Each point is reached from the start by the listed moves, each made 0, 1 or 2 times, or once backwards (-1), plus a little noise. Say if it took an odd or an even number of moves. Then give how often each move was made.

Moves:
(1): [1.3 4.1]
(2): [-1.1  2.8]
Start: [1.4 0.1]
Points:
[ 1.3 -6.7] => even (-1, -1)
[0.6 9.7] => odd (1, 2)
[2.8 4.3] => odd (1, 0)
[5.1 5.4] => odd (2, -1)

Moves:
(1): [ 0.6  4.4  0.7  4.1  2.1  0.1  0.4 -0.1]
(2): [ 2.1  1.3  1.5 -3.0 -1.5 -2.7  2.0 -2.5]
(3): [-0.3 -1.4  0.8 -0.1 -0.5  0.0 -3.3 -1.0]
(4): [-3.7 -0.4  0.7 -1.7 -4.5  1.5 -0.6  0.6]
(5): [-1.4  0.2  2.3  4.6 -0.5  2.0 -0.4  1.8]
(6): [ 0.0 -3.7  3.3 -1.4  4.6  4.3 -1.9 -3.1]
Start: [ 0.6  0.0 -3.1 -2.8  2.1 -2.6 -2.1 -1.3]
Points:
[ 1.6  4.1  2.4 11.5  6.6  0.4 -5.6  0.6] => odd (1, 0, 1, -1, 2, 0)
[-6.0  2.7 -0.4 -1.2  3.4  5.1 -6.2 -2.6] => odd (2, -1, 0, 2, -1, 1)
[ 2.5  5.9  5.3 15.2 14.6  4.5 -3.4 -0.8] => even (2, 0, 0, -1, 2, 1)
[-3.6  8.9  9.6  4.1 -1.5  3.9  2.2 -3.7] => even (2, 2, -1, 2, 2, 1)
[ -4.2  -2.2  -1.4 -13.2  -9.8  -2.3   2.0  -1.5] => odd (-1, 1, -1, 2, 0, 0)

Moves:
(1): [-2.4  1.7  1.3  0.0 -0.7  1.9  0.8  0.4  1.3  1.7 -0.7  1.1  0.2  1.9]
(2): [-1.7 -2.7  2.7 -1.7  0.9  1.7 -1.2  2.1 -1.1 -3.8  0.2 -1.4  1.7  0.9]
(3): [-0.2 -0.3  1.0 -1.4  0.0  0.8  2.5 -2.2 -2.3 -1.3 -1.9 -1.9 -1.4  1.9]
(4): [-0.6 -1.2 -0.7 -0.4  1.8 -2.2  0.1 -0.4 -0.2 -2.8  1.2  0.9 -0.9  1.9]
(5): [ 0.5 -1.6  1.0 -3.7 -2.0  1.0 -3.3 -1.3 -3.6  3.3 -3.2 -3.4  0.9 -1.6]
(6): [ 1.9 -1.1 -1.1 -3.5 -2.3 -1.8 -0.9  1.4  1.3  2.7 -1.0  2.6  0.8 -4.1]
(7): [ 0.6 -2.4 -0.4 -0.5  0.3  1.0  0.5 -2.2  2.1  3.7  0.7 -0.5 -0.3  1.5]
(8): [-1.5  0.4 -2.5 -3.5  1.2 -1.4  1.3 -1.5 -1.5 -0.4  2.0  2.2 -2.4 -2.7]
(9): [-3.5 -0.7  1.9 -1.5 -3.3  2.1 -2.5  2.0  0.4 -0.8 -2.4  0.3 -0.7 -1.7]
(10): [-1.0  6.0 -0.6 -3.6  2.5 -0.1 -1.6 -3.3  0.5  2.0  1.9 -1.5 -2.2 -3.9]
(11): [ 1.9  2.0 -0.1 -0.6  0.3 -2.1  3.1 -1.7 -2.1  0.6  1.6  2.2 -3.7 -0.8]
Start: [ 0.0 -2.6 -2.3 -1.0  1.4 -0.1 -3.5  1.5  1.8 -4.4 -3.0 -0.1  1.9 -0.7]
Points:
[ -9.2   4.4 -10.1 -15.1  11.3  -0.4  -7.2 -16.1   3.1   5.9   4.2  -3.8
  -7.4  -2.7] => odd (1, -1, 0, 2, 1, -1, 2, 2, 0, 2, -1)
[ -6.9  11.1  -1.3 -16.2   0.7  -1.1 -10.0  -9.4  -2.6   7.5  -5.8  -2.0
  -8.3  -7.0] => odd (2, -1, 0, 2, 2, 0, 0, 0, 1, 2, 1)
[ -5.4   5.7  -4.8 -17.6   1.4   6.6 -11.4 -12.8   3.8  19.9  -5.3  -7.7
  -1.5  -7.8] => odd (2, -1, 0, 0, 2, 0, 2, 1, 0, 2, -1)

Moves:
(1): [-3.1 -0.3  1.3  0.2  0.5  1.2 -1.6  1.2  0.9 -2.3  1.6 -3.0  2.8  0.0
  1.2  0.6  0.2  0.7 -0.5 -3.0 -3.0]
(2): [-0.1  1.4  0.8 -1.6  1.7 -1.3  1.6  1.2 -0.3  0.0  2.9 -0.5  2.0 -1.5
 -0.9 -1.0 -3.0 -1.3  0.4 -0.3  1.7]
(3): [-0.4 -1.3  1.2 -0.7  0.9  1.8 -1.1  1.2  2.9 -0.3  0.9 -3.8 -2.4 -1.2
  3.0 -0.3 -1.5 -0.5  4.4  2.8 -1.6]
(4): [-1.2 -1.5 -0.1  2.9 -0.9  1.5  0.3 -0.4 -1.2  0.9 -1.0  1.6 -0.1  0.2
 -2.6  1.4 -0.4  0.4  2.2  0.2  1.4]
(5): [ 5.7 -1.3 -5.2 -2.9  1.4 -1.2 -1.9  0.3 -1.5  2.0  1.5 -3.5  1.5 -7.0
 -2.0  3.6 -1.1  2.1 -1.1 -0.2 -1.3]
(6): [ 3.2 -0.8 -0.6 -1.6 -0.9 -2.3 -1.0 -2.7  0.8 -1.5  0.2 -3.6 -1.9 -2.3
 -0.5  1.3 -1.9  2.8 -0.8  0.2 -1.6]
(7): [ 5.3 -1.4 -3.6 -1.5  0.0  4.0 -3.5  4.3 -0.2 -2.1  1.5 -1.0 -4.0 -1.4
 -1.5  2.8  2.9 -2.4  5.2 -1.3  7.4]
(8): [ 0.3 -1.1  0.3 -0.3 -2.5  2.1  2.7  0.7  1.1  1.4 -1.1 -3.6 -2.1 -0.6
 -0.1 -0.9  1.4 -2.6 -1.1 -1.5 -0.8]
(9): [ 0.6  1.8 -0.2 -2.3  2.1 -1.1 -3.2  0.1 -3.0  2.4  0.1 -0.5 -0.7 -0.5
 -3.8  1.0 -0.5  3.2  1.1  0.8 -1.5]
(10): [-4.0 -2.0 -1.7 -1.9  4.0  2.7 -0.8  0.8  4.3  1.7 -3.4 -3.8 -1.7  0.6
  0.1  3.5 -2.7  1.7  0.1  0.8 -2.5]
(11): [-2.4 -0.8  1.5  0.0  0.4  1.3  0.5 -2.5  0.4  1.4 -6.0 -2.2  1.9  0.7
 -0.4  0.4  1.2  2.9 -1.1  1.0  1.2]
(12): [ 1.4  0.7  0.0  1.9 -2.2  0.3  3.9 -0.5  0.4 -0.6  1.0 -1.8  0.3  2.2
  1.0  0.3  3.9  3.6 -0.3  1.2 -0.7]
(13): [-1.5  0.2  1.4 -1.6 -0.1 -3.6  2.0  1.3 -1.3 -2.2  0.2  0.0 -0.4 -1.0
  2.0 -0.2 -0.5 -3.1 -0.1 -2.0 -1.4]
(14): [ 5.0 -3.2  1.1 -2.3  0.9  1.6 -2.6  0.9  3.3  2.5  1.0 -1.0  0.5 -1.5
 -3.8  4.9 -3.0  3.4  5.2 -2.4  1.2]
(15): [ 4.2  3.0 -2.3  2.9 -2.7 -0.2  2.6 -3.8 -3.3  0.4  4.0 -0.5 -1.9 -0.3
  4.3  2.7 -0.2  0.6  1.5 -2.5 -2.6]
(16): [ 1.9  4.7  0.9  1.5  1.6 -0.9 -1.3  4.4  0.2 -1.7 -1.7  5.1  1.0 -1.7
  1.2 -2.9 -2.4 -2.7  2.7 -1.9  3.7]
(17): [ 0.4  2.3 -1.5 -0.3  1.2 -0.2  1.3 -3.5  0.7 -1.1 -1.2  2.5  2.4  0.2
 -3.9  1.8  2.5 -1.5  2.9 -0.9  2.2]
(18): [ 0.5  0.2 -2.3 -0.5 -3.0 -0.2  0.1 -0.4 -3.9 -2.2 -2.8  0.8  3.9  1.2
 -2.3 -0.4 -2.7  2.3  0.5  0.6 -0.1]
Start: [-1.6  0.2 -0.8  2.4 -2.7 -1.0  0.5 -4.6  0.1 -1.0 -3.2  2.1 -1.3  3.4
  3.1  0.4 -1.2 -1.0  1.4 -1.9 -2.6]
Points:
[ 5.4  3.4  3.3  3.9 -0.5 10.9 -6.6  9.3 -1.1 -1.5  5.4 -2.1  1.5 -1.4
 -9.1  5.9  1.2 -1.5 31.9 -8.8  6.9] => odd (2, 1, 2, 2, 0, -1, 1, 1, 2, -1, 0, 1, 0, 1, 0, 1, 1, 0)
[ 11.5   5.3 -15.3  11.7 -13.7   3.8   1.8 -13.1 -18.4   3.4 -12.2   7.1
   7.1  -3.0  -4.9   8.2 -10.8   5.1   5.0 -10.4   0.9] => odd (0, 0, -1, 2, 1, 0, 0, 1, 0, 0, 1, -1, -1, 0, 2, 1, 0, 2)
[ 21.3  -4.5 -13.0   3.2 -14.8  10.5  16.4 -16.9  -3.3   5.7  -1.8 -12.0
   8.0   2.2  -5.2  24.0   8.4  13.6  11.9 -12.6   6.3] => even (0, 1, -1, 0, 1, -1, 1, 1, -1, 0, 2, 2, 0, 2, 2, -1, 1, 1)

Moves:
(1): [-0.8  1.3 -1.6  0.3  0.6 -0.1 -0.8 -1.0 -0.7  1.8 -0.7  0.2  0.7 -0.5
  0.0  1.8 -0.4  1.7 -2.4 -0.1 -0.5 -1.1 -1.4 -1.5  2.5 -1.6]
(2): [-0.1  1.3  0.3 -1.0  0.1 -1.0  0.5  1.0 -0.1 -2.0  1.0 -1.1 -1.1 -0.3
 -0.1  0.4  1.3  0.6 -0.6 -0.3  0.3  2.8  0.1  0.6  0.3 -1.6]
(3): [-1.7  1.3  1.1  0.6  0.3  1.6  0.5  2.0  1.4  0.4 -2.2  0.2  2.4  2.5
  0.0 -0.1 -1.2 -0.9 -0.3 -0.8  2.5  0.9  0.0 -0.3 -0.3 -0.6]
(4): [-1.2  0.0 -0.6 -2.3 -0.3 -1.8  2.0  0.0 -2.0  0.7 -1.9  1.7  1.3  0.0
 -3.0  0.2  2.9  3.0  2.1  0.0 -1.0  0.4 -0.1  2.1 -2.0  2.8]
(5): [ 1.0 -2.0  0.7 -0.9 -1.4  1.1 -1.0  0.7 -1.7 -0.2  0.8  1.5 -1.3  0.4
  1.4 -1.8 -1.1  0.0 -0.7  0.0  1.2 -2.0 -0.4 -0.6  0.2  0.1]
(6): [ 1.4 -0.7  0.5  1.8 -0.8  0.0  0.5  0.0 -1.1 -1.4 -3.8 -1.3 -0.9 -1.2
  1.2  1.4 -1.0  1.0 -1.0  1.1 -0.1  0.4 -0.3 -1.0 -0.3  0.0]
(7): [ 1.8  0.5  0.3 -0.1 -0.5 -1.1  0.8 -0.6  0.3  0.4  0.6 -0.3  0.6 -1.4
 -0.7 -0.1  1.9 -0.2 -3.1  1.4  0.9  1.2  1.7  0.5 -0.2  0.5]
(8): [-0.3  0.4  1.4 -1.2 -0.8 -0.4 -1.4  0.1 -1.6  0.1  1.1 -0.1 -1.2 -1.1
  1.4  1.5  0.5 -0.5  0.3  0.1 -0.7  0.7 -1.4 -1.5 -3.3  0.6]
(9): [-1.8  0.6  0.6  0.5 -0.9 -0.1 -0.9 -0.4  1.7 -2.2  0.3 -1.1 -2.7 -1.7
 -1.6  0.1  2.5  1.1 -0.3 -0.9  1.0 -0.1  0.0  0.9 -1.7 -1.0]
(10): [-1.0  0.2  2.6 -2.0  0.1  0.3  0.1 -0.1  1.1  0.7 -2.9 -0.8 -0.1 -1.1
 -0.1 -0.4 -0.5  0.1  2.3 -1.0  2.5 -1.3  0.2 -0.4  0.2  0.6]
(11): [-0.1 -0.9  0.6  0.2 -1.8 -0.4 -0.1 -1.2 -0.2  2.7  1.3 -1.7  0.4 -0.2
  1.4  0.8 -2.6  0.6  0.4 -1.2 -0.6  0.7  0.3 -1.4  1.3 -0.1]
(12): [ 0.7 -1.1  0.4 -0.1  1.0 -1.1  1.6 -1.1  0.2  1.4 -1.0  0.2  1.3 -0.7
 -1.4  0.1  0.4  1.0  2.0 -0.1 -0.4  1.0 -1.0 -1.7 -0.3  0.2]
(13): [ 0.7 -0.5 -1.1  0.4  1.4 -0.9  2.0  0.2  0.1  0.1  0.4  0.5  0.6  0.3
 -0.5  0.0  0.8  1.4 -0.7 -0.6  1.0 -1.3  0.6  0.4  0.0  1.1]
(14): [-2.7 -1.4 -0.4  0.7 -0.1  0.1  0.7 -1.5  3.3  0.8  1.0 -1.4 -2.1 -3.0
  1.0 -0.6 -4.1 -0.6  0.0  0.5 -2.0 -0.2 -1.2  0.3  2.1  1.2]
(15): [ 1.2  1.7 -0.3  3.5  0.2 -1.3  1.0 -0.4  0.1  1.3 -0.2  1.1 -0.2  0.9
  2.1 -1.6 -1.2 -1.1 -0.7  0.5 -1.2 -0.2 -1.6  0.0  0.1  1.3]
(16): [-0.4  0.6  2.1  0.0  0.1 -0.5  0.1 -0.7 -0.4 -0.7  0.7 -0.6  1.3 -1.5
  0.4 -1.2 -1.2  0.2  0.5  0.6  0.1  0.0  0.4 -0.7 -0.3 -0.6]
(17): [-3.2 -0.6  0.3 -1.0 -0.9  0.6 -1.3  0.0  1.0  3.0  0.3 -1.3 -1.1 -1.3
  0.2  0.1  0.7 -0.9  1.4  0.8  2.2 -0.3  1.0 -0.4 -0.4  0.0]
(18): [ 1.9  0.7 -1.5  0.1 -2.0  0.0  1.2 -0.3  0.9  0.2  0.4  1.3  1.6 -3.0
  2.4 -0.6 -1.6  1.6  1.4  0.4  0.6  1.5  3.5 -0.4  1.5 -0.4]
(19): [ 1.2 -0.5  0.6 -0.8  1.1 -0.8 -0.6  0.1 -2.2  2.8 -2.1  1.9  2.6 -0.6
 -1.3 -0.6 -3.1  1.7  0.2 -0.4  0.4 -1.6 -0.6  1.0  0.9  0.2]
(20): [ 2.2  0.0 -1.2 -1.4 -1.3  1.0 -0.6 -0.1 -0.9 -0.9 -0.7 -0.8 -1.1 -0.1
 -0.7 -0.5 -1.3  1.4 -0.1  0.2  1.6  0.4 -1.4 -0.3  0.7 -0.8]
(21): [-1.1 -0.6 -1.8  0.4 -0.3  0.2 -0.2  1.2  0.4  0.4 -1.2 -0.7  2.6 -1.8
  0.9  0.1  1.6  0.3 -0.6 -0.3 -0.6  2.3  1.2  0.1  1.3  2.1]
(22): [-2.1 -1.0  0.5 -1.3 -0.3 -1.3 -0.3  0.6  0.3 -0.1  1.2  0.5 -0.6 -0.1
 -0.2  0.5 -1.7 -1.0  0.4 -0.3  1.2  0.3  1.6 -1.2  0.5  1.4]
(23): [ 1.5 -1.2 -1.4  0.8 -0.8  1.8  0.8  1.9 -0.7 -0.6  1.8  1.5 -0.5 -0.5
 -0.6  0.8  1.5  1.2  0.3 -0.6  0.6 -2.7 -1.9  0.3  1.9 -0.7]
(24): [ 0.9 -0.4  0.2  0.2  0.7  0.3  1.1  0.4 -2.0  2.8  0.1  0.7  0.0 -0.5
 -1.3 -1.5 -0.3  3.4 -2.3  0.8 -1.4  1.2 -0.1  0.3  1.2  4.6]
Start: [-3.2 -0.4 -1.3 -0.3  0.1 -1.2  0.4 -0.5  2.6 -0.2 -2.1 -3.7 -1.3 -0.4
 -1.3  0.6 -1.2 -1.3 -1.5  0.5  0.4 -2.6 -1.1  1.0  0.1 -0.5]
Points:
[-10.8  -3.7  -3.2 -10.5  -6.1  -9.6   0.6  -0.3   3.6   0.4  -1.8  -8.5
  -3.1  -8.7  -4.0   7.6  15.2   2.2   2.6  -3.5   7.6   7.2   5.3  -4.7
   0.0  -0.2] => odd (1, 2, -1, 1, 1, 0, 1, 0, 1, 1, 1, 2, 0, -1, 0, -1, 1, 0, -1, 0, 2, 2, 0, -1)
[  5.3   7.3   6.3   2.0  -3.4  -1.5   1.5  -0.5  -4.3  17.0 -14.3  -2.4
   1.2  -2.6   8.0  -3.8 -23.7   3.9  -9.6   4.3   0.2   5.7  -6.4  -0.2
   1.5   8.7] => odd (0, 1, 2, 0, 0, 1, 1, 2, -1, 1, 1, -1, -1, 1, 2, -1, 0, 1, 2, 1, -1, -1, -1, 2)
[ -7.0   5.7   8.2   3.9   0.9  -8.1  -1.4  -6.0   1.3   7.4  -8.8 -11.1
   1.1  -4.9  -2.8  -5.1  -3.3   4.2  -2.8  -3.0   0.6  -1.7   0.2   3.2
   0.9   6.4] => even (0, 0, -1, 0, -1, 0, 0, -1, 2, 2, 2, -1, 0, -1, 2, 2, 0, -1, 1, 0, 1, 0, -1, 1)
[-11.8   2.4  -2.8   4.8   3.4   2.1   1.6   6.7  -4.1  11.0  -3.8   4.1
   9.4   4.5 -11.7  -2.2   0.2  14.3  -8.6  -7.0   5.8 -12.7  -7.0   3.1
   9.1   8.0] => even (2, -1, 2, 1, 0, -1, -1, -1, 2, 0, 1, -1, 1, -1, 1, 2, 0, -1, 1, 0, 1, 1, 2, 2)
[ -0.6   4.2   1.7  -7.4 -12.1  -6.7   2.4  -4.0  -0.9   9.3  -4.8  -5.9
   3.5 -19.7   2.0  -2.1  -5.6  17.0  -5.4  -1.1  14.6   4.9   2.9  -5.2
   4.8  -3.4] => even (2, 2, 1, 1, 2, 0, 2, 1, 2, 1, 2, 1, 1, 0, 1, 2, 1, 2, 1, 2, 1, 0, 0, 0)
[-16.0   1.2   2.5  -2.3  -8.5  -2.4   2.3  -0.5   9.5 -10.8  -9.0 -19.4
  -4.0 -17.8  -2.0   8.3   0.5   9.5  -1.3  -4.5   1.0   7.4   3.1  -0.1
   9.5  -2.1] => even (1, 2, 0, 1, -1, 2, 0, -1, 2, 2, 2, -1, -1, 1, -1, 2, -1, 0, -1, 0, 2, 1, 1, 0)
[-10.0  -1.0  -0.2  -1.2  -5.0  -0.4  -8.9  -3.2   7.7   1.3 -12.0 -14.4
  -2.4 -18.4  11.4   9.7  -5.2  -6.6   0.7   3.0  -3.2   4.1   4.8  -2.0
  -2.0  -2.1] => even (0, 0, -1, -1, -1, 2, 0, 2, 0, 1, 0, -1, -1, 1, -1, -1, 1, 1, 1, -1, 2, -1, -1, -1)
[ -5.0   2.4  11.6  -7.6  -7.3  -8.8  -8.9  -2.8   2.1   0.9   3.1  -5.2
  -3.7 -13.0  11.9  -7.0 -19.0  -7.2   5.5  -2.9   8.9  -1.2   4.2  -3.8
  -2.7  -0.2] => even (-1, 1, -1, -1, 1, -1, 0, 2, 1, 2, 1, -1, 0, 0, 2, 2, 0, 1, 2, 1, 1, 2, -1, -1)
[ -5.3  -4.7   1.6 -19.0  -3.4  -2.0   3.3   6.2  -7.1   8.1  -4.9   0.2
   3.7   2.6  -9.2   4.9  -9.2  10.0  10.6  -9.0   6.3  -2.3  -3.3   2.1
  -0.8  14.0] => even (-1, 0, 1, 2, -1, -1, -1, 2, -1, 2, 2, -1, 1, 0, -1, -1, -1, 0, 1, 2, 0, 2, 1, 1)
[ -2.1  -3.5   4.5 -11.9  -5.6   0.8  -3.3   6.1 -15.6   1.2  -6.3  -1.6
  -8.9   1.8  -9.3  -1.4   2.0   9.1   4.6   1.9   8.6  -7.2  -9.1   5.0
  -9.7   3.9] => even (-1, 1, 0, 2, 1, 1, -1, 1, 0, 0, 0, -1, 0, -1, 0, 1, 2, -1, 1, 2, -1, 0, 1, 1)
[  9.8  -9.7  -1.0   3.7   4.5 -11.8  12.5  -6.7  -9.9  22.4  -1.6   8.0
   2.0  -8.6   1.1  -6.5 -13.1  12.7  -7.7   2.9 -14.6  -6.1 -12.3   0.6
   2.6  22.8] => odd (0, 0, -1, 1, 2, 0, 1, 2, -1, 0, 1, 2, 2, 2, 2, -1, -1, 0, 2, -1, 0, -1, 0, 2)
